Each row is a point. The ring and each string are closed loops that go straight from each point to the next, and from the last back to the first. Before rounding, they use only three directions, however many columns there are. How many times does the string pass through the ring? Passing back the other way cancels.
In the rows, 128 means zero.

Ring, 8 rows:
[[ 87 109 155  90]
 [122 138 154 101]
 [153 158 147 117]
 [176 168 138 135]
 [170 159 139 142]
 [139 136 147 134]
 [105 112 151 116]
 [ 81 101 153  93]]
String:
[[186 165 120 145]
 [149 143 133 127]
 [139 143 156 127]
 [135 136 146 122]
 [134 130 138 128]
 [113 113 147 127]
 [ 98 104 145 115]
 [ 99 104 134 108]
 [119 126 145 112]
 [115 122 141 109]
 [ 82  99 142  90]
 [ 65  94 155  77]
 [ 79 111 170  83]
 [108 129 166 100]
 [126 135 149 113]
 [132 139 142 109]
 [152 156 140 111]
 [177 174 136 123]
 [161 154 129 124]
 [165 157 131 129]
 [189 171 125 143]]
Times through: 1
String:
[[169 172 146 120]
 [146 152 140 111]
 [130 137 146 112]
 [121 136 159 107]
 [100 126 167  91]
 [113 130 162 106]
 [122 131 151 111]
 [100 114 143  95]
 [ 76  99 146  81]
 [ 99 114 144  96]
 [108 124 156 103]
 [ 94 118 164  93]
 [ 88 117 167  86]
 [109 131 165 100]
 [125 135 152 111]
 [132 138 140 109]
 [145 147 133 111]
 [143 145 141 117]
 [144 151 156 121]
 [174 172 151 133]
 [207 190 132 148]
 [194 174 122 143]
 [165 155 129 132]
 [153 152 147 128]
 [154 153 147 129]
 [156 150 134 128]
 [185 168 124 139]
 [198 185 137 144]
 [179 176 150 135]
 [179 177 148 129]]
Times through: 1

Ring:
[[156 174 172 171 115 163 159 145 116 112 149]
 [148 182 175 148  95 163 172 135 120 136 125]
 [120 161 146 120  97 123 165 121 117 137  97]
 [100 136 120 116 112  87 148 115 114 118  90]
 [117 125 111 129 145  88 138 128  98  98 115]
 [148 147 139 156 147 131 146 145  97  97 146]]
String:
[[142 132 127 167 162 115 131 147  96  76 155]
 [166 153 143 151 157 147 154 152  85 105 153]
 [160 161 148 138 140 149 163 145  91 121 138]
 [140 157 150 153 123 135 152 137 111 109 133]
 [141 164 167 182 113 148 146 141 126  96 150]
 [152 181 190 202 100 173 151 146 137  98 163]
 [167 190 190 176 104 186 169 148 121 122 154]
 [166 179 168 140 119 170 176 145 100 137 135]
 [130 164 159 155 103 137 155 131 124 115 125]
 [130 183 182 164  74 156 164 127 142 128 122]
 [142 190 181 139  78 166 180 129 127 150 113]
 [144 186 171 119  86 160 185 128 115 160 103]
 [145 169 151 116 111 144 176 131 101 146 108]
 [132 157 144 130 115 127 160 129 109 126 113]
 [ 98 145 136 137  94  98 146 114 131 113  97]
 [ 65 128 114 114  84  60 139  97 138 115  66]
 [114 139 117 101 122  96 158 119 100 131  89]
 [135 147 127 110 134 117 162 130  91 130 107]
 [109 138 128 139 117  98 142 122 118 104 110]
 [ 89 118 107 135 125  66 127 115 118  89 101]
 [100 109  94 124 150  63 127 122  99  88 106]
 [135 130 112 120 158 103 147 136  83 107 121]
 [137 152 140 136 128 127 155 134 103 117 123]
 [122 134 128 155 137 104 135 133 110  88 131]]
Times through: 5

Ring:
[[124 105 106 153 158 125 107 107 147 107 105 122  90 172]
 [136 124 113 130 113 131 131 105 124 111 105 122 109 154]
 [135 142 120 108  79 136 153 111 101 117 109 130 144 127]
 [113 152 123  93  77 139 165 123  86 123 110 144 180 103]
 [ 94 147 125 103 103 138 156 135  94 128 122 156 198 100]
 [103 133 129 126 121 134 137 134 115 132 138 157 185 119]
 [123 113 131 161 143 127 110 126 148 132 155 149 151 155]
 [130  95 123 182 172 122  89 117 171 124 148 137 110 183]
 [122  92 110 176 185 121  88 112 168 113 124 128  89 186]]
String, 32 rows:
[[134 138 136 126  87 135 143 123 115 134 146 148 173 128]
 [132 129 133 136 104 132 133 122 125 131 145 145 160 138]
 [147 127 145 150  96 132 127 124 135 141 170 151 169 145]
 [129 117 142 163 130 129 113 131 148 142 174 158 171 149]
 [ 88 110 120 155 178 126 107 136 145 127 138 156 160 144]
 [ 96 113 115 146 166 127 114 128 138 120 123 146 145 145]
 [128 112 124 156 140 127 112 118 146 125 139 139 131 160]
 [162 105 136 177 126 125 101 110 164 131 164 134 115 182]
 [153  86 132 203 169 119  76 113 189 130 171 136  98 202]
 [138  81 126 205 190 118  71 116 192 127 164 138  97 202]
 [ 96  98 112 167 195 123  94 126 158 118 127 143 124 165]
 [110 111 117 152 157 127 111 122 143 120 127 141 133 154]
 [142 109 130 166 135 126 107 116 154 128 151 138 126 169]
 [172  99 147 194 127 123  91 113 178 141 190 140 121 191]
 [145 106 142 179 136 125 100 123 163 140 178 149 145 170]
 [104 118 130 151 148 129 117 135 138 134 151 158 173 138]
 [113 130 139 139 118 133 131 136 126 140 160 162 192 126]
 [132 135 139 132  93 134 139 127 119 137 154 152 180 129]
 [120 145 136 115  85 137 152 130 103 135 142 154 193 112]
 [ 74 161 122  79  93 142 174 143  71 128 109 164 226  74]
 [ 55 157 109  74 117 141 171 142  69 118  86 159 213  73]
 [ 91 142 115 102 114 136 152 129  95 119 103 147 176 107]
 [124 130 123 127 110 133 136 119 118 122 124 139 149 136]
 [145 144 131 113  65 137 154 114 104 127 130 137 159 127]
 [158 153 136 104  39 140 165 110  94 129 131 134 163 121]
 [134 133 125 126  97 133 139 116 117 123 127 136 147 137]
 [ 89 135 110 109 131 134 144 127 104 115  98 143 161 117]
 [ 80 161 110  69  88 142 178 131  65 115  82 148 195  80]
 [ 71 146 107  89 124 137 159 133  84 114  86 149 183  95]
 [112 135 120 117 110 134 143 123 109 122 117 143 161 124]
 [145 140 135 123  74 136 147 117 112 131 142 141 163 130]
 [126 152 137 106  67 139 161 127  95 135 139 152 196 107]]
Times through: 3
